Every row gives one point. To make a cloud, some directions were put in groups of two or more. Within a group, all points are equally far from the middle, so they leave a hole (a ring in 2 directions, a hollow ball in 3). The other directions are filled evenly. Then the cloud was stretched, turned, moved and blurred a little. How many holes are there, and how many directions does each take, smallest first?

Cloud (19 x 3)
[[  9  38  41]
 [ -4  46  23]
 [ 23  49 -18]
 [-36 -18  46]
 [-31 -23  43]
 [-12 -33  24]
 [ 53  32  29]
 [ -5   6  59]
 [ 44  48   9]
 [ -5  28 -38]
 [-43 -28  13]
 [ 17  26  50]
 [-16  -1  58]
 [ 48  13 -40]
 [ 47  26 -40]
 [-31 -15 -24]
 [ 13   6  56]
 [-41  30  30]
 [-60   0  36]]
Holes: 1 (3)

Cloud (56 x 6)
[[ 10   9  16   0 -11 -44]
 [ -6 -37   7  31   1 -10]
 [ -1  12  13  18 -11  44]
 [ 35 -23  33  21 -12 -14]
 [ -1   0  26 -37   7 -18]
 [-33  30  21  -3  -6  34]
 [-33  17 -24   1   7   0]
 [ 13  14 -26  16  -5 -23]
 [-17  -5  36 -14  18  -9]
 [-10 -14  33  -7  24   9]
 [ -5  -6  -8 -34   8  -3]
 [ 14  -2 -16 -16  29 -23]
 [ -7 -34   2  37  12  -9]
 [-37  40 -11  -4   8  33]
 [-40  39 -20  22  -2   1]
 [ 19  17  -7 -11 -14   7]
 [  3 -35  41   4  25 -17]
 [-18 -12  32 -11  -7 -12]
 [  0  11  26 -23  -2 -47]
 [  9 -12  33  34 -23  25]
 [  6  -3  17  52  -3  -3]
 [-16  22 -23  37   5  13]
 [ 25  -1  29   8  -6   2]
 [-14 -12   2 -18 -12 -47]
 [-20 -14  23  23  33 -22]
 [-26  14  13 -32   5  12]
 [-23   2 -21  14  11   5]
 [  7   8  10  30 -26 -17]
 [ 34 -36  38  -2  14 -22]
 [ 14   6  -5  40  18 -29]
 [ -3 -14 -10 -39 -12   0]
 [  6  -5  35  41  -8  21]
 [ 43 -25   8  -1   6   3]
 [  6  13  22   4  15 -49]
 [ -7 -18  33  -5  20 -32]
 [  2  25  -3 -36  19 -17]
 [-16  -1 -21 -32 -10   0]
 [-25  10  15  27 -20   1]
 [-35   9   7  19  23 -19]
 [ 19   0  23 -19  16 -13]
 [-16 -19   0   0 -13 -29]
 [ 16 -18  -4  60  -1  -1]
 [  4  18 -16  41   6 -12]
 [  3  32 -29  -2   0 -30]
 [ 27  -9  35  24   7 -10]
 [-25  12 -12 -13  -6  28]
 [ -9 -10  21 -21  17   9]
 [-29   2  28   6 -12  -1]
 [-35  22  -3  32  13  -5]
 [ 15  11 -24  12   0 -29]
 [-39  17  -7   7  -8 -16]
 [ 19 -24  28 -27   3 -15]
 [-11   7   3 -34  23  -4]
 [ 11  20  29   1  -2  -8]
 [  7  -6  -6  45 -24  -4]
 [ -8   7  26  28 -30  12]]
Holes: 2 (2, 2)

Cloud (74 x 8)
[[  8  -2  -7   2 -33  23  19 -53]
 [  5  27  28   8  12  34 -27 -22]
 [ 17  -7  38  -4  14  -5  -3  45]
 [ 40  14   5  35 -19  20  12 -11]
 [-10 -13  -3  35 -28  32   2 -33]
 [ 14  -8   2   3   4  34  18  43]
 [-12  14  38  -3   9  52 -19   8]
 [ 10  15  47 -14   1 -26 -36  15]
 [-20   3   7  44 -23  33   0  -7]
 [-27  -3  -6  -5  -2 -25 -30 -21]
 [-33  26   1  17 -18  -9  18  29]
 [ -1   4  51 -14 -18   7 -41 -22]
 [-28  24  -6  16 -24  22  13  -4]
 [-18  -2   7  17  11  50  26  15]
 [ 15  -5   2  -4  53  18  14  27]
 [ 15 -19  -4 -40  -3   2 -36  -6]
 [ -9  15  15 -46   8 -17  14  31]
 [ 25  20  -2   5 -19  34  46 -18]
 [ 30  16   5 -35  33  53  -1   3]
 [ -3 -13 -22   3  -5 -41   6 -26]
 [ 24  29  46  -7   6  46 -20  28]
 [-14  26  15 -17 -36  23  -9  18]
 [-20 -27 -10 -23  12 -20 -25 -39]
 [ -8 -12  35 -35  -2 -14 -12 -33]
 [  5  31  -7  14 -24  37  25 -12]
 [  3   5  48 -11   6  35  -8 -18]
 [ 40  33   7 -19 -28  20  20  15]
 [-16 -17  23 -47   3 -27 -13   2]
 [  4 -17 -12 -34  53  26   3 -19]
 [ 28 -11   6  -5 -17  20  47 -19]
 [ -8  22  26  43  -9  -8  21  15]
 [  0  18  48 -22   4 -24 -26  30]
 [  0   6   6 -20  26 -20 -28  18]
 [ 54 -23  27 -36  12  26 -20 -17]
 [-10 -18 -22   1 -26  11  -2 -49]
 [  3 -13  -1  -1 -27 -47  -3 -27]
 [ 29 -18  31 -47 -20  18 -39 -17]
 [ -1 -20  10 -15 -38 -46  -5  -2]
 [  2  24   5  30 -18 -16  30  -9]
 [ 15 -12 -25 -32   1 -11  -2   2]
 [  6  24  35 -21  -4  31 -38  24]
 [-41 -13  11  37 -17  -1   4   3]
 [  2  10  17 -23  35  50  -2  26]
 [ 16 -36  19  13  14 -21 -17  -6]
 [-36  19 -20  12   2   6  38  -7]
 [ -8 -12  -8 -28 -25  17  19  14]
 [ 20  12  35 -12 -17   9 -53  -9]
 [ -6  -9  -7 -23  60  28  12 -13]
 [ -4  -2 -24 -31   0  32  29 -21]
 [ 16  30 -21  -1  -8  36  24 -12]
 [-13  21 -17  -7  32 -23  12 -15]
 [  5  -1  10   9  30  56  -5 -37]
 [ 35  -8   8 -56  -9   3  16 -25]
 [ 30 -12 -17 -30  37  27 -19 -25]
 [  3   1 -10  35  45  14  10   5]
 [  1 -13  10  -9 -40 -15  12 -46]
 [-11 -10  21 -33  44   7  12   9]
 [-34 -11  13 -29  -3 -29   5 -27]
 [-13   2  -3  18  29  19  51  13]
 [ -9  -6  45 -21  -4 -35 -38   2]
 [  1  28   4 -13  -6 -31  16  29]
 [-29 -23  22   1  28 -20 -25 -29]
 [-27  10  -5  -7 -23  27  13 -21]
 [ 35  -8   8   9  11  -7  23  28]
 [-10  11  20 -42  -5  34 -12  11]
 [ -2  22  16  10  54  -7   2   2]
 [  7 -17  -9 -41  47 -13  10 -25]
 [ 46  18  13 -19  19  32 -28  -2]
 [ -3 -30 -17  31  32  14   8 -28]
 [-38 -15  10  43  -2  -9   5  -9]
 [ -7   2  22  25 -46 -21   7 -22]
 [ 14 -26  11 -22  21  11 -42   7]
 [ 25  24  23  27  12  19  32  16]
 [ 42  -3  -7  19  -6  31  34 -34]]
Holes: 3 (2, 2, 4)

Cloud (94 x 9)
[[ 29 -11 -19  -8 -29 -13  -2  11   7]
 [ -8 -10   3 -37  32   2   9 -33  40]
 [-39 -12  12  35  20  17 -31   2  -6]
 [ -3 -16  31  -1 -13 -26 -12 -11   4]
 [ -4 -20   0  14  38   4 -28  20 -38]
 [  1 -11 -40 -28   7  10  10  11 -34]
 [ -2  -5  -9  32  -9  -6 -42   1 -29]
 [ 19  24 -10 -36  -5  32   9   2  -7]
 [ -9  -2   6 -23  -7 -27  31 -42 -30]
 [  6 -12   8 -11  15  -5  27 -56 -20]
 [ 43 -22  -5 -11  24 -13  -3  13 -11]
 [ 24  11   6  37  26 -46 -13   5 -20]
 [ 19  31 -36 -44  -6  24   9  -6   4]
 [  9  22 -18 -25  -9  -7  51   2   2]
 [ 22  -4 -17   2 -34  37  25 -12  13]
 [ 33  47 -41 -33  -7   2  10  -9   1]
 [ 14  16  31   0   1 -25  30   8 -13]
 [ 25 -40  -5   8 -13   7  29 -52 -12]
 [ 14 -11 -14 -14   2  11  -7  17 -44]
 [  1 -13 -23 -39   6 -23  -4  15  -9]
 [ -4  -9   8 -19  -6 -49  33 -39 -17]
 [-39  -1  22   3   6  -8   6  -2  -3]
 [ -4 -11  24  34 -16  12 -25   7 -20]
 [ 11 -26 -29 -41 -33  27  14 -13 -15]
 [  8 -16  -7 -14 -22  10  -6 -37 -34]
 [ 14 -17 -36  -2  15  -6 -26  25 -34]
 [-12   8 -11  -7  10   3  -3 -48 -10]
 [ 18  41 -13   2   6 -46  -3  10  13]
 [ 23  12  13 -12  38 -13 -27 -39  -5]
 [-22  -5  -5  -4 -19  -6 -36 -23   7]
 [  4 -29 -33  -7  29 -13  -1 -20  -5]
 [ 12 -15 -47 -21  10  16  24  -7   9]
 [ -4 -34 -15  -6  46  38   0   7 -10]
 [-32  21   9  -1  37   6 -21   1 -12]
 [-12 -14 -29 -35  25  -4 -10  -6   9]
 [ 36  26 -22   4  48 -22 -30   5  -7]
 [  2 -10  11 -33   0  -1 -21 -46  -8]
 [-14  -4  11 -19   0  10   6 -46  32]
 [  1  16  -6 -23   5  44  26   3   6]
 [  7  15 -13  13 -34 -13   3  34 -23]
 [  0  14 -23 -29  25   3 -32  26  15]
 [ 19  -9  14  -9  14 -48  12 -27 -34]
 [  8 -34  23 -10  12  -2  34 -58   2]
 [  9  -3   8 -21   1 -19 -12 -60  10]
 [ 41  14   9   3 -15  -4  39   0  -3]
 [  6   0  -4 -55  25  29  19 -19  11]
 [ 11  12   4   1  11 -21 -14  22  25]
 [ 27   2 -11 -21 -23  20   3   5  14]
 [-10 -22  -7 -14  28 -29 -17 -20  11]
 [ 24 -15   6 -24  20  -8  -5  -1 -28]
 [ 44  19 -16 -31   2  -8   9 -13 -28]
 [ 22 -26   4  21 -19  -6 -10 -32 -18]
 [  9  31 -29  21   0  -8 -19  24  -3]
 [ -2 -53 -19   4  19  32  14  -4  -2]
 [  2   7  -1  12  13 -35  29 -27 -17]
 [-33  -3  21   4   5  -3   5  17   7]
 [  7  24  -8 -35 -37  21   2  24 -10]
 [ -1  36   9   0  25 -28  -6 -26  12]
 [ 18 -21  12 -19  34 -14 -26  15  12]
 [ 17  -3  21  27   4   8  38  -3 -17]
 [-28 -14  -4 -19  17 -20 -34  -2 -28]
 [ 10 -16  -5 -14 -22   9  11 -52  17]
 [ -8 -16   6   9 -10 -14  18  11   2]
 [ 29  19  -9 -15 -25  21  12   9   3]
 [ 10 -13 -35 -17  20 -14 -29   7   8]
 [  5 -11 -24  -8  22   5 -27  36   6]
 [ -9 -13   2   6 -15  -8  32   2  -1]
 [  2 -22   3 -45 -13  10 -11   4  -4]
 [ -9  -9  20  -2  -2  21  33 -37  18]
 [ 16  16 -33 -10 -20   5  20  31 -42]
 [-23 -26  21  18 -10  57 -10 -33  12]
 [ -1  24  -9 -20 -26 -10  23   3 -47]
 [ 31  17  -7 -30 -35 -23  41 -46  21]
 [ 39  26  -7  11   8   0 -15 -10 -17]
 [ -3  23  -4 -21 -50   3  27 -29 -23]
 [-21 -35  -5 -10  21  39 -19 -36  21]
 [  8   6  30  20  10 -23 -18  10  17]
 [ 22 -31   9  -4   6 -38  -9 -19  -2]
 [ 33  17 -13  16  25 -28  -1   9  32]
 [-11  22  -5  19  17  -4 -27  34 -18]
 [  3 -17  19  26 -29  21  21  -6 -19]
 [ 22  28 -29 -14  -2 -34  44  15  -3]
 [ 33  20 -12 -39  19 -49 -17   5 -23]
 [ 19 -23 -14   1   6  40  32  21  -4]
 [ 36 -17  -7 -20  -8  19   7  -5  12]
 [ 15 -21  -9 -37   1  17   1 -46  11]
 [ -2 -19 -17 -45  -9  14   6  -4 -35]
 [ 13   1  -3   1 -50  14  24   1  -8]
 [ 25  39 -30 -34  13 -14 -11   7  23]
 [  9  -4  12  -4  -3 -26  54 -27   8]
 [ -6 -27  -3 -25  -4  15 -42   0 -22]
 [-15   2   9  22 -17 -11 -32  10 -17]
 [ 14  24 -10  12  18  -4  12  -9  26]
 [-10   7 -17 -27  44  33  -9  -3  -7]]
Holes: 2 (3, 3)

Cloud (87 x 9)
[[ 12  18  -9   3   5   3 -14 -20  -3]
 [ 31  17   6 -10  -3   5  -5 -33  -8]
 [ -8  14  -2  41  19   0  -2   2  13]
 [-11   5  19  -3   8  22  -9  15 -20]
 [-23 -18 -18 -17   0  -4   3  14   4]
 [-10 -20  -7  12  -2  -9  26  16  -1]
 [ -1  -6 -18  -1  -2  12   7   1  -8]
 [ 32 -20   4  40  26  15   2 -30  -3]
 [  8   6  -8  13  -1  24  -7 -15  30]
 [ -3 -30  -6  -8   4   5   5   4  11]
 [ 37   9   0  24  24 -30   1  -8 -13]
 [ 10   5 -14  21 -13 -15   9 -11 -14]
 [  3 -16  -7  37 -13   2  16  -8   3]
 [ 14   1 -10 -14 -33  27  -2  37 -13]
 [ 25  24  33   7  -2  22   1 -36  -4]
 [ 43  13  18  11   8  -5   5   4  -7]
 [ 24  -9  -9  19  -4  11 -27  32  10]
 [  8   8  -4  20   1  52 -16 -15  -9]
 [-34 -26 -12  25  12   3  -6 -25  16]
 [ -4  -7  24  12  20  -9 -18 -56  -8]
 [ 26 -33 -39  44  10  -1   1  -4  13]
 [  2  -4  -9   2  -1 -18 -11   2   0]
 [-40   1   0  19  10  18 -12 -27  -3]
 [-32 -25   7  29  27  27   1 -11 -17]
 [ -6  12 -10 -14 -14  -6 -13 -20  37]
 [ -5   0 -23   3   5 -16  -4 -13 -13]
 [  8   1  -1 -33   4 -21   2  13  15]
 [-12  28   8  -2 -22  19   2  12  13]
 [ 46  -1   5  26   0 -20  20 -16 -28]
 [-28  23  27 -31  -8   5 -15  -6   6]
 [ -1   3   5  30 -14  -1   0 -15  31]
 [-17  32  26   6  12  16  -3 -10 -18]
 [-11  14  -3   1  -2 -11  23  -6  -9]
 [  6   7  10  11 -14  17  -9 -17  30]
 [ 11  -8  -1  38 -17  -7   5  -5   9]
 [ -1 -16   0  -2  -5 -21  10  -8  -8]
 [  8 -10  21  39  15  28 -18  -6  -7]
 [  9 -16  -2 -14  18  15 -26 -19   3]
 [ 12   1 -13   1  13   8  -6 -15  26]
 [-21 -14  20  16   4  16  -5 -18  -5]
 [ 37  16   4  22 -10  23  -2  -2 -24]
 [ 27 -14  -9  60  -1  10  -3 -22   1]
 [-16   6 -12  -9   6   5  16  -1  -4]
 [-13 -17 -25   9  15  21 -14   1  17]
 [ -4  -5  17  26  22   9  18 -42  24]
 [  3  -5  12  35   8  46  -4 -47   0]
 [  1 -11  -1  34  15  34  13  -9   6]
 [  8 -16 -25  -3  -3  14   8  -7  10]
 [  4   4  -4  15  24  -5  -8 -45 -14]
 [-10 -12  11  28  -8 -30  -7  -5 -15]
 [-19 -40  -4  26  -2   8  14  29  -2]
 [-10 -23 -27   9  11  -4  -5  21  -5]
 [-16 -13  15 -15 -15  20  15  18 -10]
 [ 38   6  11  34  17 -30  -7 -15 -32]
 [-25   2  -3  18 -15  42  -6  -8 -20]
 [-46 -29  16  -7  -7  41 -25 -20   4]
 [-21 -16  15  30   6  -7   0  12 -21]
 [ -8 -22 -10  38   6  34 -16 -56  -1]
 [-32 -10  11   0 -12   9  -8  17  -4]
 [ 10 -32  -4  12 -11  10 -16   4  10]
 [ 12  -6   8   7   3  25 -16 -33 -17]
 [  6 -10  11  -6  -2 -13  -1 -20  17]
 [ -1  -7 -12  19  -1  10 -21 -27 -32]
 [ 24 -11   3  28  32   7  12 -28  -2]
 [  7  -2  10   0   2 -24 -24 -28   9]
 [-15 -23  15  38  29  24 -20 -38  -3]
 [ -5  -7 -13   6  17  32 -18  -7 -17]
 [-19  18  -3  30  11  -5  -4 -45 -24]
 [ 11 -20  -3  36 -19  -4  -5 -39   7]
 [ -6  11  30  16  11   2   3 -14 -30]
 [ 38  -4 -18  54  13 -10 -20   4 -22]
 [ 30   4  -4  -3  10  -2  25  27   7]
 [-31  -3  14  -3  24  -6  15 -33  16]
 [  6 -22 -23   6 -12   0   9  -9 -17]
 [-30 -19  18   7   3  33  15 -18  -6]
 [ 21   9   9 -22 -27   6   6  14   1]
 [ 12   7  18  10  -7  36   6  26   5]
 [ 21  23 -18   7  12  10 -11  -4  -4]
 [-30 -35  11   7  -6  19 -16 -28   8]
 [ 45  10  -4  42  11  -6 -27 -20  -5]
 [ -2  -7  -9  27  -5  15 -10   3  29]
 [-14 -27  -9  14  -4  21 -20 -46   3]
 [ 40  10   2   7 -37 -23 -12  -9  14]
 [-18  13   9  18   3  22   4 -22  -1]
 [-24 -38  -8   9  10   4  34  14  14]
 [ 38  35  -9  12  -1   6  -4  12 -21]
 [  9  23  15  16 -23 -19  -7   8 -23]]
Holes: 0
